Each row is a point. Each copy is the shape, with its points in the same order, turned, moved and blurred by noise. Say if it was mirrored as well.

Shape (6 x 2)
[[-31  24]
 [ 39 -60]
 [ 23  16]
 [ 40  -2]
 [ 44 -29]
 [-67  44]]
Copy 1 (6 x 2)
[[ 39  31]
 [-22 -56]
 [ -9  21]
 [-31   3]
 [-31 -24]
 [ 73  61]]
Copy 1 is: mirrored
Copy 2 (6 x 2)
[[-12  47]
 [ 19 -59]
 [ 35  19]
 [ 44  -6]
 [ 38 -33]
 [-38  79]]
Copy 2 is: only turned

Shape (10 x 4)
[[ 11  64 -32 -38]
 [-37   2 -22  34]
 [-35  64  36 -12]
 [-58  15  21 -65]
 [-62 -10 -41   9]
 [-31  -9  -9  31]
 [ 30 -47 -42 -49]
 [ 13 -44  49  -5]
 [ 16  -3  62   8]
 [ 12  50  38 -84]]
Copy 1 (10 x 4)
[[ 24   7 -55  86]
 [-54  -1 -25   3]
 [ -6  45  17  58]
 [ 13  90 -20  19]
 [-60  29 -49 -12]
 [-49   2 -16 -11]
 [ 54  -1 -70 -36]
 [ 31   6  24 -43]
 [ 25  -1  49 -11]
 [ 77  53  -6  54]]
Copy 1 is: only turned
Copy 2 (10 x 4)
[[ 39  29 -31 -38]
 [  1 -33  -9  39]
 [ 58 -17  39 -19]
 [ 23 -63  11 -62]
 [ -2 -61 -34  23]
 [-11 -33   3  34]
 [-71  -2 -44 -44]
 [-60 -17  56 -18]
 [-24   4  71 -12]
 [ 26  10  26 -96]]
Copy 2 is: mirrored

Shape (12 x 8)
[[-58  29 -36 -55   5   9 -12 -24]
 [-33  41  16  -1  -1  -4  50  18]
 [ -5   2  -2  -8 -24  24 -13 -36]
 [ 67 -43 -49  40  58  15  37  36]
 [-14   2  28 -50 -25 -41 -61 -52]
 [-31 -21 -20  65  62 -10  48  -6]
 [ 22 -46 -60  49  -9  12  91  35]
 [ 15 -83  37  -4   3  37  34   9]
 [ -8  49 -36  30  16  29  21 -27]
 [-45  10  26  -6  -3  -2 -68   9]
 [-34 -29  16 -11 -33  -4 -60 -14]
 [  4  10 -17  -8   3 -18 -32 -26]]
Copy 1 (12 x 8)
[[ -30   33   54    9  -21   61   46   26]
 [   3   -5   19    9   29   71  -19  -11]
 [ -10   -5   42    8  -29   -4   10   -4]
 [  27    6  -45  -74   27  -12   50  -77]
 [ -34   19   28   28  -26  -21    2   83]
 [ -19  -13   19  -23   90   10   41  -55]
 [  20   10  -38    7   32   15   31 -121]
 [  82   16   19    9   22  -34   20  -29]
 [ -41  -20   42  -35   -5   38   11  -45]
 [  -4  -45   28   12   -5   17   38   67]
 [  -1  -20   26   45  -18  -19   39   47]
 [ -37    1    9  -13  -17   -3   22   23]]
Copy 1 is: only turned
Copy 2 (12 x 8)
[[-75  32 -34 -15   2  30   0  -5]
 [-20   4   1  -5  -5 -21 -53 -39]
 [-35   9  18  16 -18   9  29   7]
 [ 69 -34  23 -50  72 -12  32  14]
 [-45  14 -52  77 -30  10  31  24]
 [ 13 -58  22 -29  40  25 -54  23]
 [ 51  20  76 -43  70 -22 -27  21]
 [-25 -40  50  21  53 -62  29  26]
 [ -2  -4  23 -37 -18  47  -8 -25]
 [-45 -19 -52   2 -47 -24   9  32]
 [-47   5 -22  30 -34 -21  25  59]
 [ -5   7 -31  12 -11  23  22  16]]
Copy 2 is: only turned
Copy 3 (12 x 8)
[[ -8  20 -59  33  12  49  12   2]
 [ 47  -5 -25   3  -5 -14  25 -35]
 [ -8  39 -18  -4 -17  11 -37   4]
 [ 46 -34  43 -71  63  -6 -27  60]
 [-74  12 -29  27  -5  26 -61 -51]
 [ 40 -51  31 -60 -14  40  23  13]
 [101  -3  74 -22  27   3 -10  39]
 [-16  47  72 -43  24 -25   5   6]
 [ 53   0 -50 -34 -21  24 -17  21]
 [-63 -20 -34  22 -32  -9  -7   3]
 [-63  11   6  28 -29   5 -32   4]
 [-19 -10 -26  -3   4  22 -48   0]]
Copy 3 is: mirrored
